Rows are points. To make a cloud, some directions were put in groups of two or more. Within a group, all points are equally far from the middle, so they leave a hole (a ring in 2 directions, a hollow ball in 3). The other directions are filled evenly. Then the cloud was stretched, turned, moved and blurred a little. How many holes are there, and how many directions does each take, smallest first?

Cloud (13 x 2):
[[-0.04 -0.70]
 [ 0.58 -0.01]
 [ 0.35  0.28]
 [-0.34  0.19]
 [ 0.13  0.37]
 [ 0.41  0.23]
 [ 0.36  0.26]
 [-0.34 -0.52]
 [ 0.46  0.19]
 [ 0.35 -0.65]
 [ 0.60 -0.29]
 [ 0.36  0.27]
 [ 0.59 -0.31]]
Holes: 1 (2)

Cloud (13 x 2):
[[ 0.46  0.29]
 [ 0.24  0.69]
 [ 0.08  0.73]
 [-0.21  0.68]
 [ 0.04 -0.28]
 [-0.20 -0.28]
 [ 0.07 -0.27]
 [-0.12  0.73]
 [ 0.08 -0.27]
 [ 0.35  0.58]
 [-0.41  0.50]
 [-0.16 -0.29]
 [-0.49  0.06]]
Holes: 1 (2)

Cloud:
[[-0.29 -0.07  0.71]
 [ 0.23 -0.54  0.35]
 [-0.60 -0.08  0.26]
 [ 0.64 -0.16  0.24]
 [ 0.28  0.31  0.75]
 [ 0.53 -0.15 -0.17]
 [ 0.47  0.06 -0.27]
 [ 0.08 -0.50 -0.19]
 [ 0.00 -0.56 -0.10]
 [ 0.30 -0.01 -0.38]
 [ 0.40  0.41 -0.20]
 [-0.15 -0.19  0.71]
 [ 0.55  0.21 -0.16]
 [-0.23 -0.56  0.11]
 [-0.41  0.22  0.65]
 [ 0.51  0.50  0.38]
 [-0.12  0.53  0.67]
 [ 0.60 -0.04 -0.11]
 [-0.32  0.26  0.71]
 [-0.25 -0.35 -0.28]
 [ 0.63 -0.11 -0.01]
 [ 0.61 -0.16  0.36]]
Holes: 1 (3)

Cloud (21 x 3):
[[ 0.62 -0.56 -0.09]
 [ 0.15  0.54 -0.62]
 [ 0.23  0.34 -0.16]
 [-0.11  0.19 -0.18]
 [-0.76 -0.11 -0.01]
 [ 0.01 -0.06 -0.31]
 [ 0.46  0.04  0.28]
 [ 0.05  0.70  0.23]
 [ 0.30  0.20 -0.74]
 [-0.60 -0.03 -0.08]
 [-0.10  0.16  0.13]
 [ 0.23  0.63 -0.62]
 [ 0.45 -0.66  0.09]
 [ 0.05  0.19 -0.06]
 [-0.21  0.93 -0.28]
 [ 0.20 -0.50  0.01]
 [-0.35  0.18 -0.31]
 [ 0.35 -0.72  0.16]
 [-0.63 -0.39  0.26]
 [-0.54  0.47  0.14]
 [ 0.17 -0.59 -0.44]]
Holes: 0

Cloud (27 x 4):
[[ 0.14  0.78 -0.15  0.38]
 [-0.06  0.52 -0.51  0.49]
 [ 0.21  0.38 -0.78  0.27]
 [ 0.24 -0.41 -0.01 -0.29]
 [ 0.69 -0.03  0.09  0.54]
 [-0.38  0.06 -0.05  0.46]
 [ 0.17  0.56 -0.60  0.42]
 [-0.32 -0.22  0.01 -0.24]
 [ 0.22  0.73  0.19  0.24]
 [-0.07 -0.13  0.32  0.51]
 [ 0.50  0.03  0.19 -0.43]
 [ 0.73 -0.03  0.06  0.49]
 [-0.33  0.22 -0.46 -0.46]
 [ 0.59  0.50  0.09  0.46]
 [ 0.37  0.57 -0.65  0.28]
 [-0.05  0.25 -0.60  0.54]
 [ 0.38  0.49  0.35  0.38]
 [-0.44  0.32 -0.33 -0.36]
 [ 0.13 -0.24 -0.32  0.61]
 [-0.10  0.83 -0.06  0.16]
 [-0.44  0.28 -0.33 -0.36]
 [-0.46 -0.03  0.09  0.17]
 [ 0.85  0.21 -0.20 -0.13]
 [-0.45  0.55 -0.21 -0.14]
 [-0.12  0.49 -0.42 -0.53]
 [ 0.12  0.62  0.04 -0.51]
 [-0.13 -0.11  0.39  0.30]]
Holes: 2 (2, 2)

Cloud, 54 rows:
[[-0.09  0.58 -0.06 -0.31 -0.30 -0.33]
 [-0.23 -0.29 -0.67 -0.18  0.14 -0.34]
 [ 0.07  0.94 -0.17  0.36  0.36  0.47]
 [-0.48  0.08 -0.24  0.19  0.25 -0.82]
 [-0.55 -0.31  0.29 -0.77  0.13 -0.18]
 [-0.03  0.89  0.08  0.59  0.36  0.20]
 [ 0.64  0.52 -0.06  0.51 -0.03  0.19]
 [ 0.55 -0.37  0.15 -0.64  0.59 -0.40]
 [ 0.23 -0.14  0.18 -0.41  0.02 -0.03]
 [ 0.05  0.04 -0.24  0.29 -0.18 -0.35]
 [-0.27  0.30 -0.13 -0.66  0.39 -1.06]
 [-0.57  0.09 -0.58  0.19  0.39 -0.56]
 [-0.36  0.36  0.51 -0.54  0.10 -0.28]
 [-0.19  0.53 -0.01 -0.42  0.12  0.19]
 [ 0.21 -0.05 -0.01  0.42 -0.14  0.92]
 [ 0.43 -0.05  0.01 -0.63  0.21 -0.05]
 [ 0.14 -0.01 -0.21  0.52  0.51  0.16]
 [ 0.06  0.44  0.62  0.18 -0.43 -0.22]
 [ 0.22 -0.32 -0.56 -0.25  0.10 -0.27]
 [-0.18  0.09  0.55  0.26  0.30 -0.28]
 [-0.91  0.52  0.23  0.22  0.07  0.29]
 [-0.49  0.37  0.57  0.03 -0.29 -0.14]
 [ 0.27  0.60  0.31  0.75  0.38 -0.39]
 [-0.04  0.20  0.12 -0.72  0.10 -0.28]
 [ 0.59 -0.06 -0.09  0.09 -0.25 -0.15]
 [-0.34 -0.60  0.05 -0.91 -0.22 -0.27]
 [-0.38  0.58 -0.11 -0.85 -0.20  0.07]
 [-0.35 -0.15  0.19  0.40  0.38  0.56]
 [ 0.26 -0.27  0.62  0.06 -0.01  0.40]
 [-0.56  0.53 -0.22 -0.10  0.24 -0.02]
 [-0.43  0.31  1.23 -0.11  0.47 -0.21]
 [ 0.21  0.29  0.14 -0.08 -0.35 -0.16]
 [ 0.17  0.19  0.14 -0.38  1.05 -0.30]
 [ 0.07 -0.40  0.66 -0.44 -0.19 -0.19]
 [-0.17  0.14  0.65  0.43  0.23 -0.36]
 [ 0.60 -0.25  0.35  0.38 -0.12  0.21]
 [-0.14  0.31  0.16  0.43  0.39 -0.08]
 [ 0.43  0.39 -0.53 -0.70 -0.25  0.39]
 [ 0.43 -0.31  0.46 -0.03 -0.13 -0.13]
 [ 0.09  0.71  0.21 -0.50  0.14  0.59]
 [ 0.37 -0.06 -0.01  0.22 -0.21  0.99]
 [-0.20  0.00  0.90  0.28  0.45 -0.13]
 [ 0.72  0.05  0.14 -0.28  0.32  0.04]
 [ 0.13 -0.39  0.49  0.47  0.15 -0.14]
 [-0.08 -0.51 -0.22 -0.67  0.16 -0.60]
 [-0.02  0.46  0.15  0.30  0.40 -0.18]
 [ 0.37  0.16 -0.04  0.25 -0.43 -0.14]
 [-0.36  0.14  0.41  0.36 -0.52 -0.47]
 [ 0.17  0.45 -0.46  0.23 -0.42  0.28]
 [-0.33  0.38  0.51  0.24 -0.97 -0.31]
 [-0.16 -0.48  0.88  0.25  0.51  0.04]
 [ 0.20  0.47  0.61  0.34 -0.25  0.27]
 [-0.19 -0.35  0.09 -0.02 -0.40  0.71]
 [ 0.22 -0.06 -0.56  0.10  0.13 -0.02]]
Holes: 0

Cloud:
[[-0.35  0.48 -0.43  0.31 -0.30 -0.05]
 [ 0.06  0.15  0.17  0.02 -0.23  0.71]
 [-0.02 -0.70 -0.33 -0.22 -0.32 -0.31]
 [-0.30  0.23  0.00  0.02 -0.58  0.25]
 [-0.86 -0.18 -0.31  0.15 -0.12 -0.02]
 [ 0.35 -0.63 -0.15  0.96  0.31  0.40]
 [ 0.02 -0.15  0.62  0.72 -0.25 -0.17]
 [ 0.35 -0.42 -0.19  0.26  0.50 -0.49]
 [-0.20 -0.11 -0.28 -0.43 -0.36  0.25]
 [ 0.32 -0.53 -0.08 -0.06  0.48  0.65]
 [-0.12 -0.34  0.44  0.51 -0.41  0.48]
 [-0.12 -0.20  0.56  0.56 -0.29  0.42]
 [ 0.70 -0.47 -0.15  0.48  0.47  0.58]
 [ 0.27 -0.44 -0.22 -0.05  0.72  0.12]
 [-0.11 -0.03  0.03 -0.26 -0.62  0.20]
 [-0.12 -0.71 -0.10  0.84 -0.26  0.39]
 [ 0.10 -0.51 -0.13 -0.06 -0.41 -0.67]
 [-0.24  0.02 -0.77 -0.09  0.42  0.33]
 [-0.01  0.60 -0.03 -0.28 -0.13 -0.13]
 [ 0.58 -0.67 -0.45  0.48 -0.13  0.38]
 [ 0.52 -0.04 -0.41 -0.17 -0.09 -0.40]
 [ 0.75 -0.53  0.22  0.28 -0.40  0.12]
 [-0.77 -0.40 -0.06  0.22 -0.08 -0.37]
 [ 0.56 -0.68  0.31  0.47  0.33 -0.13]
 [-0.24 -0.09 -0.59 -0.21  0.48  0.38]
 [-0.09  0.44  0.02  0.65 -0.28 -0.26]
 [-0.49 -0.01  0.20  0.53  0.47  0.30]
 [ 0.65 -0.45 -0.29  0.00 -0.21  0.45]
 [-0.79 -0.27 -0.44  0.47  0.00 -0.12]
 [ 0.58 -0.20  0.33 -0.11 -0.18  0.52]
 [-0.37  0.08 -0.43  0.00  0.69  0.22]
 [-0.73 -0.20 -0.01  0.45  0.37  0.18]
 [ 0.75 -0.10 -0.30  0.07 -0.10  0.44]
 [ 0.32  0.44 -0.60  0.13 -0.05  0.03]
 [ 0.23 -0.76 -0.30  0.15  0.52 -0.16]
 [ 0.19 -0.27  0.48  0.84 -0.11 -0.28]
 [-0.22 -0.37  0.31  0.58 -0.33  0.55]
 [ 0.23  0.27  0.42 -0.32 -0.25 -0.11]
 [ 0.26 -0.71  0.44  0.17 -0.28  0.52]
 [ 0.15  0.28  0.09 -0.37  0.32 -0.28]
 [ 0.29 -0.28 -0.82  0.47 -0.15  0.02]
 [ 0.16 -0.35 -0.77 -0.18  0.26  0.23]
 [-0.25  0.52 -0.41  0.28 -0.29  0.11]
 [-0.17  0.12 -0.11  0.03 -0.23  0.73]
 [ 0.46 -0.52 -0.22  0.73  0.63  0.37]
 [-0.34  0.44 -0.24  0.38  0.41 -0.37]
 [ 0.56 -0.16 -0.59  0.33  0.10  0.61]
 [-0.49  0.48 -0.49  0.21 -0.07 -0.26]]
Holes: 2 (3, 3)
